Each row is a point. Each copy is the shape, with its points in the same order, stretched, turned, moved and blurred by noise. Is it also mirrored, or only turned?

Shape, 7 rows:
[[  6  37 -22]
 [  1 -55   8]
 [-63  42   7]
 [ 10 -22  23]
 [ -6  46 -35]
 [  6 -29  21]
 [-68   3 -20]]
Copy 1:
[[ 12  31 -20]
 [  9 -42  31]
 [-13  56  41]
 [ 28 -17  28]
 [ -1  38 -28]
 [ 25 -23  31]
 [-40  22  36]]
Copy 1 is: only turned
Copy 2, 7 rows:
[[ -4 -31   0]
 [  1  46 -35]
 [-60   5  45]
 [ 12  29  -3]
 [-25 -50   2]
 [ 10  36 -14]
 [-76  16   3]]
Copy 2 is: mirrored

Shape:
[[  3 -32 -14]
 [-26 -57   5]
 [-25  15 -26]
 [-19  47  36]
 [ 32  55 -54]
 [  7  -5   9]]
Copy 1, 6 rows:
[[ -1 -29   2]
 [-29 -48  16]
 [-24  14 -29]
 [-26  56  21]
 [ 35  49 -49]
 [  0   1  18]]
Copy 1 is: only turned
Copy 2:
[[-27   1 -22]
 [-59  12  10]
 [  2 -32   3]
 [ 47  10  39]
 [ 67 -45 -50]
 [  7  11  -4]]
Copy 2 is: mirrored
Copy 3 (6 x 3):
[[ 11 -27 -22]
 [ 16 -65  -5]
 [-39 -16  -4]
 [-24  -1  60]
 [-40  57 -31]
 [ 11 -10  10]]
Copy 3 is: only turned

Shape (10 x 4):
[[ 32 -12   1   2]
 [ 13  34  13  35]
 [ 17  19 -13  -5]
 [-40 -69 -59  51]
 [ 18   0  20 -33]
 [ 18   5  11 -40]
 [ 21  14  37  -2]
 [-53 -40 -28   0]
 [-44 -18 -60  58]
 [ 32  22  -4 -20]]
Copy 1:
[[ -8 -26  12  13]
 [ 51  -8 -27  -3]
 [  3   4  14  -2]
 [-67 -12 -91  30]
 [ -5 -22  34 -23]
 [-10 -12  44 -23]
 [ 35 -33  17 -18]
 [-55  -5 -47 -26]
 [-27  22 -97  16]
 [  5   4  33  -5]]
Copy 1 is: mirrored
Copy 2:
[[-24  13   6  -4]
 [ 26  10  -3  35]
 [  5  22 -12  -6]
 [-49 -55 -72  13]
 [ -5   6  23 -31]
 [ -4  14  16 -36]
 [ 12   5  32   1]
 [-11 -52 -39 -20]
 [ -7 -33 -85  30]
 [  0  33  -1 -17]]
Copy 2 is: mirrored
Copy 3 (10 x 4):
[[  37    2    2    8]
 [   6   32   29   30]
 [  13   14    6  -11]
 [  21    8 -103   50]
 [  14  -34   18   -9]
 [  12  -26   15  -19]
 [   8  -12   40   13]
 [ -16  -25  -68   23]
 [  -4   35  -78   40]
 [  23    7   24  -20]]
Copy 3 is: only turned

Shape (10 x 6):
[[-57 -20  -8 -25  27  57]
 [ -6   3  22  35  27 -13]
 [-36 -48 -61 -28  36  66]
 [ -1  30  38 -19 -11 -60]
 [-11   3  38 -12 -34  12]
 [-31  -1  13  16 -37 -16]
 [ 16  28   1  42 -15  -9]
 [-48  19   6  -1   5 -13]
 [ -3 -12  11  24   5 -21]
 [-62 -29  25 -31  30 -37]]
Copy 1, 10 rows:
[[-56   2 -35 -34  15  47]
 [-13 -22  25  10  40 -23]
 [-36  25 -97 -45  26  24]
 [-11 -28  57  30 -43 -18]
 [  4 -27  42  -2  -6  40]
 [  1 -20  30  50   0  22]
 [ 23  20  30  31  28 -13]
 [-39   1  20  24 -13   8]
 [  1 -21  10  19  30 -14]
 [-66 -65   0  15 -22   2]]
Copy 1 is: only turned
Copy 2, 10 rows:
[[ -5 -43  25 -76  -2  27]
 [-24  21  13  13  37 -19]
 [ -7 -79 -13 -78  31  56]
 [ 27  41  -8  20   6 -71]
 [  1  21  -2  10 -34  -3]
 [-10 -10   6  25 -16 -36]
 [ -2  13   7  65  33   2]
 [ 11 -19  31 -14   8 -41]
 [-23   9 -13  18  25 -26]
 [-12  -8  -2 -71  -2 -83]]
Copy 2 is: mirrored

Shape (13 x 8):
[[-26  20  14 -11  -2 -16  68   9]
 [-16  -5   2 -21  53 -11  -8  10]
 [-11   2 -50  39  11  21  -3 -23]
 [-15 -30  17  17  80 -29 -16  -4]
 [ 18 -41  11  65  -9   7 -11   3]
 [-18  14   8  20 -11 -26 -16  -8]
 [-19  10 -14  44 -22 -16  37 -31]
 [ 31  19  20  18 -19 -15 -18   5]
 [-23  18 -74 -22   6  -9  -5  12]
 [ -5   9  19 -11  34 -26  96 -35]
 [-22  30  19 -10  25  83  62  10]
 [  1 -44   6  34 -12 -25 -14 -51]
 [-16 -57  18 -10  12  14  -9  -2]]
Copy 1 (13 x 8):
[[-46  17 -13   9 -22  39  43 -41]
 [-30  19  -5 -41  17 -17  29  -4]
 [ -5 -13 -50  -1 -31  15 -25  33]
 [-36   5  17 -34   5 -23  50  48]
 [  9 -17  15  35  11  45  -3  31]
 [ -1  30  15  15 -14   0  -1  -2]
 [ -5   4 -17  47 -51  30  11  12]
 [ 36  41   8  12  13  24   7 -14]
 [-22  21 -73   4   7 -23 -21 -14]
 [-36  -4 -15  -9 -52  35  99 -17]
 [-56  -2 -41 -67 -45  88  -8 -38]
 [ 27 -39  17  26 -30 -15  19  33]
 [-19 -48  12 -15  13   0   8   0]]
Copy 1 is: mirrored
Copy 2:
[[-59   1 -37 -12  30  -3   2  48]
 [  7 -21  21 -44  49 -20 -18   9]
 [ 22 -32 -61 -16  19  20  19 -14]
 [ 17  -4  22 -23  83 -27  16 -35]
 [-19  -7   0  56  12   2  34 -48]
 [-16  19 -26   0  18  29 -24  -5]
 [-44  13 -68   3  20  29  22 -12]
 [-12  32 -12  23  -5   5 -14  12]
 [ 25 -58 -76 -43   3  -1 -54  17]
 [-57  30 -37 -34  48 -25  57  24]
 [-21 -27  26 -42  16   6  42  73]
 [-28  23 -16  -5   8   9  18 -69]
 [-37 -20  40 -20  12 -25  -2 -31]]
Copy 2 is: only turned
Copy 3, 13 rows:
[[ 52  44  12   4 -55  -9  18  -3]
 [ 39   7  15   7  23 -33 -38   7]
 [-26 -19 -36  23  28 -36  23 -26]
 [ 31 -35  48  45  36 -44 -14   6]
 [-37 -63  13  24   5  29  13 -17]
 [-16 -21 -13  14 -26 -22   2  24]
 [-21 -10  -8  22 -31 -31  58 -15]
 [ -2 -49 -17   2 -42   9 -17   6]
 [  9  24 -64 -16  32 -49   2  17]
 [ 77  25  49 -11 -44 -44  49 -44]
 [ 41  88  35  28 -17   9 -29 -76]
 [-35 -66  18 -10   1 -23  41  -8]
 [-13  -6  45 -15  29  13 -11  -7]]
Copy 3 is: only turned
Copy 4, 13 rows:
[[ 38  14 -32 -50 -10 -26  43  -2]
 [ 22  10 -57  -7  38  15  -2  46]
 [-32 -24 -17  23  47  44  30 -28]
 [ 36  -7 -71  46  56  -4  21  58]
 [ 18 -50  21  54  20   3  28  13]
 [-25   6 -20  19  -5 -15  13  20]
 [-19 -11 -19  18  -1 -20  42 -39]
 [  6  24   7  20 -11  11  16  16]
 [-40  -9 -63 -26   5  71 -11   3]
 [ 74  34 -60 -25  11 -39  53 -46]
 [ 33  13  19 -90  81   8  47  -9]
 [ 10 -18 -22  75  12 -38 -18 -22]
 [ 41 -43  -8  14  34 -20 -34  28]]
Copy 4 is: only turned

Shape (11 x 8):
[[-26 -11  28 -38 -20  29 -22  -1]
 [ 65 -12 -26  42  50  35  41  22]
 [ -5  31 -27  -9  11  14 -47 -63]
 [-30  31   4  15 -11  13 -10 -19]
 [ 23 -23 -27  11  33  41  60  -2]
 [ 18  21  19 -51 -27 -21   1   1]
 [ 64 -34   8  10 -14 -18  14  23]
 [ 25 -40  19 -22  33 -15  19  31]
 [ 42 -60  19 -28 -24 -35  28  13]
 [ -5 -13 -44  24  37  18  33  21]
 [-26  31  30  18   8   7   2 -44]]
Copy 1:
[[-52   6  15   5 -31 -10 -28  -4]
 [ 13  12  -4  17  86 103 -22  24]
 [-59  33 -12 -10  36 -22  13 -61]
 [-19  19  -7 -13  18 -21 -43 -17]
 [-17 -15 -18 -15  58  77 -43  34]
 [-14  17  28 -34 -13  -8  19  17]
 [ 43 -23   9  12  28  56   9  15]
 [-11 -15  26  26  30  36   4  49]
 [ 20 -56  13 -12   9  33  18  46]
 [-16   7 -42  11  52  51 -41  35]
 [-27   9  19 -22  45 -31 -48 -27]]
Copy 1 is: mirrored
Copy 2:
[[-33   1 -11 -22  37  30  18 -25]
 [ 98   1  -4 -16 -38   2   1  79]
 [  9 -39  34  32  27  -7 -18 -62]
 [-13 -12  16  42  -4  30  19 -16]
 [ 62 -41 -12 -20 -26  15  30  56]
 [-20   5  38 -43   4 -24  -5 -23]
 [ 36  14 -11 -53 -50  -6 -27  36]
 [ 28  20 -38 -48  -7 -36  15  34]
 [  9  -7 -30 -83 -42 -21  -8  21]
 [ 35 -39 -21  21 -15  -5  19  66]
 [  4   5   8  34 -17  20  45 -35]]
Copy 2 is: mirrored
